Rows are points. The points of each table are mixes of a few directions, plus a little noise. Count the directions of each table, and those that both share. Where both have some left over, give the other angles between the two spaces (their principal angles), to ten degrees, smallest first.

First (7 x 2)
[[ 0.06 -0.69]
 [-0.02  0.25]
 [-0.02  0.20]
 [-0.04  0.37]
 [-0.03  0.32]
 [ 0.07 -0.80]
 [-0.03  0.34]]
Second (7 x 2)
[[-0.46 -0.21]
 [ 0.04  0.03]
 [-0.71 -0.33]
 [ 0.08  0.05]
 [ 0.59  0.28]
 [ 0.46  0.22]
 [-0.02 -0.01]]
Directions: first 1, second 1, shared 0; angles 70

First (5 x 3)
[[ 0.22 -0.15  0.01]
 [-0.74  0.52 -0.03]
 [ 0.62 -0.44  0.02]
 [-0.32  0.22 -0.01]
 [ 0.21 -0.15  0.01]]
Second (7 x 3)
[[ 0.55  0.31  0.59]
 [-0.26 -0.08 -0.46]
 [-0.13 -0.32  0.62]
 [-0.13 -0.26  0.42]
 [-0.17  0.01 -0.48]
 [ 0.10  0.19 -0.32]
 [ 0.05  0.17 -0.36]]
Directions: first 1, second 2, shared 0; angles 70

First (8 x 6)
[[-0.22  0.24 -0.17 -0.43 -0.72  0.61]
 [ 0.38 -0.15  0.17  0.22  0.65 -0.50]
 [ 0.53  0.15 -0.35  0.10  0.60 -0.15]
 [-0.46  0.30 -0.08  0.26 -0.06 -0.03]
 [ 0.05 -0.06 -0.09 -0.34 -0.44  0.40]
 [ 0.12  0.16  0.36  0.08  0.39 -0.47]
 [ 0.06 -0.73  0.23  0.06 -0.06 -0.07]
 [-0.48  0.11 -0.06  0.06 -0.39  0.21]]
Second (6 x 6)
[[-0.21 -0.02  0.36 -0.04  0.58  0.68]
 [-0.24 -0.02  0.40 -0.05  0.63  0.75]
 [ 0.11  0.00 -0.17  0.01 -0.27 -0.33]
 [-0.03  0.00  0.03  0.00  0.04  0.05]
 [ 0.26  0.02 -0.42  0.05 -0.71 -0.84]
 [ 0.11  0.01 -0.19  0.03 -0.29 -0.33]]
Directions: first 4, second 1, shared 0; angles 90

First (9 x 9)
[[-0.82  0.22 -0.42 -0.49  0.14 -1.21  0.75  0.06 -0.17]
 [-0.53  0.05 -0.54  0.48  0.11 -0.15 -0.13 -0.09 -0.11]
 [-0.12  0.01 -0.15  0.19  0.03  0.03 -0.09 -0.03 -0.02]
 [ 0.17  0.01  0.27 -0.41 -0.05 -0.14  0.23  0.06  0.04]
 [-0.17  0.10  0.03 -0.46  0.02 -0.52  0.44  0.07 -0.04]
 [ 0.19 -0.10 -0.03  0.51 -0.01  0.59 -0.48 -0.06  0.03]
 [ 0.71 -0.18  0.42  0.25 -0.12  0.91 -0.52 -0.03  0.14]
 [ 0.58 -0.07  0.53 -0.36 -0.12  0.29  0.03  0.06  0.11]
 [ 0.01 -0.03 -0.09  0.28  0.01  0.22 -0.21 -0.03  0.01]]
Second (7 x 9)
[[-0.09  0.26 -0.09  0.09  0.01  0.17 -0.03  0.03 -0.05]
 [-0.25  0.68 -0.24  0.23  0.04  0.43 -0.07  0.09 -0.15]
 [ 0.49 -1.28  0.46 -0.44 -0.09 -0.83  0.13 -0.17  0.28]
 [-0.24  0.63 -0.23  0.22  0.04  0.42 -0.06  0.09 -0.14]
 [ 0.02 -0.09  0.03 -0.01  0.00 -0.06  0.01 -0.01  0.03]
 [ 0.32 -0.86  0.31 -0.29 -0.06 -0.56  0.09 -0.12  0.19]
 [-0.24  0.65 -0.25  0.22  0.04  0.43 -0.07  0.09 -0.14]]
Directions: first 2, second 1, shared 0; angles 60

First (8 x 12)
[[-0.02  0.24  0.19  0.19  0.16 -0.08 -0.11 -0.10 -0.49 -0.48 -0.02 -0.19]
 [ 0.27 -0.23 -0.43 -0.29 -0.05 -0.03  0.30 -0.01  0.57  0.43  0.10  0.10]
 [-0.06  0.26  0.50  0.31 -0.15  0.43 -0.21  0.31 -0.61 -0.59  0.00 -0.10]
 [ 0.33 -0.20 -0.40 -0.27 -0.10  0.11  0.33  0.11  0.54  0.35  0.14  0.10]
 [-0.38  0.31  0.68  0.43 -0.02  0.17 -0.45  0.12 -0.81 -0.60 -0.15 -0.11]
 [-0.74  0.02  0.58  0.27 -0.06 -0.08 -0.57 -0.03 -0.32  0.11 -0.31  0.17]
 [ 0.40 -0.08 -0.58 -0.28  0.23 -0.34  0.39 -0.29  0.36  0.12  0.14 -0.11]
 [ 0.21 -0.32 -0.55 -0.37  0.00 -0.18  0.33 -0.12  0.76  0.65  0.07  0.15]]
Second (11 x 12)
[[ 0.29 -0.08 -0.15 -0.19 -0.07 -0.26  0.03  0.20  0.25  0.18  0.35 -0.29]
 [-0.60 -0.34 -0.46 -0.06  0.34 -1.00 -0.19 -1.04  0.06  0.21 -0.28  0.03]
 [ 0.24 -0.11 -0.22  0.10 -0.27  0.44  0.16  0.03 -0.40 -0.78  0.19 -0.15]
 [-0.27  0.19  0.45  0.10  0.00  0.74  0.06  0.31  0.23  0.56 -0.55  0.75]
 [-0.11 -0.03  0.23  0.06 -0.17 -0.05 -0.24  0.21 -0.12 -0.02  0.13 -0.15]
 [-0.32  0.37  0.68  0.03  0.30 -0.36 -0.35  0.26  0.20  0.76 -0.22  0.09]
 [-0.08 -0.49 -0.68 -0.21 -0.10 -0.19  0.19 -0.47  0.39  0.22 -0.03  0.17]
 [ 0.26 -0.16 -0.18  0.07 -0.36  0.56  0.16  0.18 -0.23 -0.59  0.18 -0.07]
 [ 0.30  0.09 -0.21 -0.01  0.08  0.40  0.38 -0.05  0.00 -0.23 -0.09  0.17]
 [-0.07  0.04 -0.16  0.02  0.20 -0.05  0.13 -0.33 -0.05 -0.09 -0.21  0.15]
 [ 0.37  0.54  0.69  0.09  0.04 -0.23 -0.31  0.73 -0.36 -0.22  0.50 -0.69]]
Directions: first 3, second 5, shared 3
